Each point is reached from the start by the listed moves, each made once or not at all, plus a little noise. Is the number of moves made odd or even? Then give how often each move was made.

Moves:
(1): [0.08 0.45]
(2): [-0.66  0.01]
Start: [-0.09 -0.09]
Points:
[-0.09 -0.08] -> even (0, 0)
[0.00 0.34] -> odd (1, 0)
[-0.76 -0.10] -> odd (0, 1)

Moves:
(1): [-0.11  0.09 -0.26 -0.08  0.42  0.10 -0.14 -0.31  0.08]
(2): [-0.04  0.46  0.33  0.34 -0.14  0.24  0.42 -0.33 -0.33]
(3): [ 0.23 -0.17  0.11  0.22 -0.02 -0.14  0.31 -0.04  0.14]
(4): [ 0.07  0.43 -0.51 -0.49  0.22 -0.29 -0.36  0.15  0.21]
(5): [-0.07 -0.15  0.01  0.14  0.18  0.04 -0.23  0.13  0.07]
(6): [ 0.02  0.27  0.62  0.32 -0.11 -0.43  0.28 -0.41  0.06]
(7): [-0.29 -0.03 -0.58  0.15 -0.15 -0.35  0.11 -0.01  0.24]
(8): [ 0.08 -0.50 -0.02  0.09 -0.43  0.18 -0.02  0.19  0.32]
Start: [-0.02  0.27 -0.12 -0.28 -0.14  0.09  0.03  0.10  0.10]
Points:
[ 0.12  0.63 -0.37 -0.34 -0.46  0.20  0.08  0.13  0.28] -> odd (0, 1, 0, 1, 0, 0, 0, 1)
[ 0.10 -0.49 -0.25  0.07  0.01  0.28 -0.07  0.12  0.71] -> even (1, 0, 1, 0, 1, 0, 0, 1)
[ 0.26  0.42 -0.19 -0.20 -0.04 -0.47  0.08 -0.31  0.89] -> odd (1, 0, 1, 1, 0, 1, 0, 1)
[-0.24  0.60 -0.86 -0.25 -0.21 -0.74 -0.09 -0.26  1.02] -> odd (1, 0, 0, 1, 0, 1, 1, 1)
[ 0.01  0.96  0.84  0.40 -0.43 -0.12  0.72 -0.62 -0.17] -> even (0, 1, 0, 0, 0, 1, 0, 0)

Moves:
(1): [-0.06  0.02  0.14 -0.05 -0.29  0.29  0.12 -0.16 -0.18 -0.13  0.28 -0.02
 -0.18 -0.14  0.11]
(2): [-0.08  0.36 -0.07 -0.10 -0.17 -0.26  0.06  0.26 -0.20 -0.21 -0.13  0.17
 -0.03  0.22 -0.05]
(3): [ 0.35 -0.45 -0.30  0.17  0.10 -0.60 -0.23 -1.14  0.19 -0.27 -0.24 -0.07
  0.40 -0.29 -0.12]
(4): [-0.12  0.16  0.18  0.12  0.37 -0.18  0.03  0.03  0.19 -0.20 -0.02 -0.15
 -0.10  0.03 -0.03]
(5): [ 0.13 -0.49  0.41  0.50 -0.04 -0.14  0.06 -0.04 -0.07  0.24  0.40  0.65
  0.49  0.14  0.10]
(6): [-0.27  0.23 -0.23  0.05 -0.42  0.41 -0.05  0.23 -0.38 -0.16 -0.11  0.26
 -0.25  0.54  0.70]
(7): [ 0.28  0.34  0.06 -0.10 -0.65  0.12  0.46 -0.02  0.02 -0.10 -0.05 -0.05
  0.03  0.10  0.42]
(8): [-0.41 -0.22 -0.14 -0.23  0.56 -0.12 -0.13  0.19  0.32  0.22  0.25 -0.20
 -0.30  0.00 -0.34]
(9): [-0.50 -0.48  0.00 -0.19 -0.16  0.46 -0.06 -0.08 -0.08 -0.08 -0.43  0.17
  0.06  0.64  0.16]
(10): [-0.13  0.07 -0.24  0.12  0.30  0.15  0.08  0.04  0.01 -0.06  0.07 -0.20
  0.04  0.09 -0.27]
(11): [-0.03  0.12  0.08  0.09  0.08  0.32  0.01 -0.26  0.01  0.05  0.02  0.52
  0.00 -0.02 -0.02]
(12): [-0.40 -0.56 -0.40  0.56  0.02 -0.15 -0.39 -0.27 -0.04 -0.61 -0.73 -0.07
 -0.21  0.31 -0.29]
(13): [-0.39  0.21  0.06 -0.12 -0.05  0.16  0.35  0.29 -0.16  0.32  0.13 -0.08
 -0.05 -0.01 -0.01]
(14): [ 0.60  0.28  0.17 -0.04 -0.23 -0.30 -0.14 -0.26 -0.04 -0.01 -0.24  0.03
 -0.09  0.12 -0.01]
Start: [ 0.18 -0.19 -0.31  0.23  0.09  0.48 -0.16  0.02 -0.07 -0.11  0.03  0.18
 -0.14 -0.28 -0.25]
Points:
[ 0.40 -0.76  0.03  0.75  0.52 -0.11  0.10 -1.20  0.58 -0.14  0.37  0.89
  0.33 -0.30 -0.24] -> even (0, 0, 1, 1, 1, 0, 1, 1, 0, 0, 1, 0, 0, 0)
[-0.21  0.44 -0.58  0.17  0.30 -0.07 -0.28 -0.56 -0.19 -0.40 -0.30  0.69
 -0.62  0.27 -0.13] -> even (0, 1, 1, 1, 0, 1, 0, 1, 0, 0, 1, 0, 1, 1)
[-0.13  1.04 -0.55  0.25 -0.31  0.88  0.04  0.31 -0.80 -0.17 -0.23  0.82
 -0.46  0.75  0.08] -> even (0, 1, 0, 0, 0, 1, 0, 0, 0, 1, 1, 0, 1, 1)
[-0.03  0.84 -0.75  0.23 -0.92  0.87  0.38  0.61 -0.61 -0.60 -0.12  0.35
 -0.36  0.71  0.56] -> even (0, 1, 0, 0, 0, 1, 1, 0, 0, 1, 0, 0, 0, 0)
